Each point is reached from the start by the listed moves, each made 0, 1 or 2 times, or once backwards (-1), plus a little noise. Say if it took an odd or an even number of moves. Then give how often each move was made.

Moves:
(1): [-5 -1 -8 -1 24]
(2): [ 6 39 -7  8 -4]
(3): [14  3 13 16 -3]
Start: [ -4 -12  -8   4   5]
Points:
[-18  61 -52   2  48] => odd (2, 2, -1)
[ 31  -5  25  38 -24] => odd (-1, 0, 2)
[ -3  64 -39  18  45] => even (2, 2, 0)
[ -7 -49  -4  11  53] => even (2, -1, 1)
[  4 -48  12  13   6] => even (0, -1, 1)

Moves:
(1): [  2 -11 -13   1  -2  10   3  -2  -4  -1  -7   2]
(2): [  7   6  -8  12  -3 -11  10  -1 -21   2  17 -11]
(3): [ 12  17  -1  -4  -5   8   2 -13  -3  -2  14 -14]
(4): [ 13  -3   0  13  -8  -4  -5  -9 -12  11   8  -4]
(5): [  9  -6   2  24   3  -8   0  -5 -15  -8   6 -11]
(6): [ 10  -7   0   3 -11  -2   4  11  15  -6  -4   3]
(7): [  1   8  -2   4  -8  -1   6  -1  -5   7   3 -18]
(8): [ -9 -10   5 -17  -5   6 -21  20   5  -5 -22  15]
(9): [ 1 -7  7 -7  5  1 -1  0  1  1  9 -4]
Start: [ 14   3 -11  12   2  -6   1  -8  11  22   5 -13]
Points:
[ 78 -27   1  95  -7 -67  26 -15 -34  34  83 -39] => odd (-1, 2, -1, 2, 1, 2, -1, -1, 2)
[ 39  -6 -31  44  -7 -36  33 -10 -14  40  43  -9] => even (0, 2, -1, 1, -1, 1, -1, -1, 0)
[ 43   8  14  30 -25 -19   1  21  22  -8  16 -66] => odd (-1, 0, 1, -1, 2, 2, 2, 1, 1)
[ 23 -12 -27 -62 -24  44 -14  26  29   2  -8  -8] => even (2, 1, 2, -1, -1, 1, 0, 2, 2)
[  5 -13 -40  48   1   4  34 -16   8  22 -23 -39] => even (2, -1, -1, -1, 1, 0, 2, -1, -1)
[ 43  40 -27  21 -23 -11  44 -27   8  36  53 -57] => even (0, 1, 1, 0, -1, 1, 1, -1, 0)
[ 17 -25   6 -20 -16   1  -3  40  55   3 -10 -15] => odd (0, 0, 0, -1, 0, 2, 1, 1, 2)
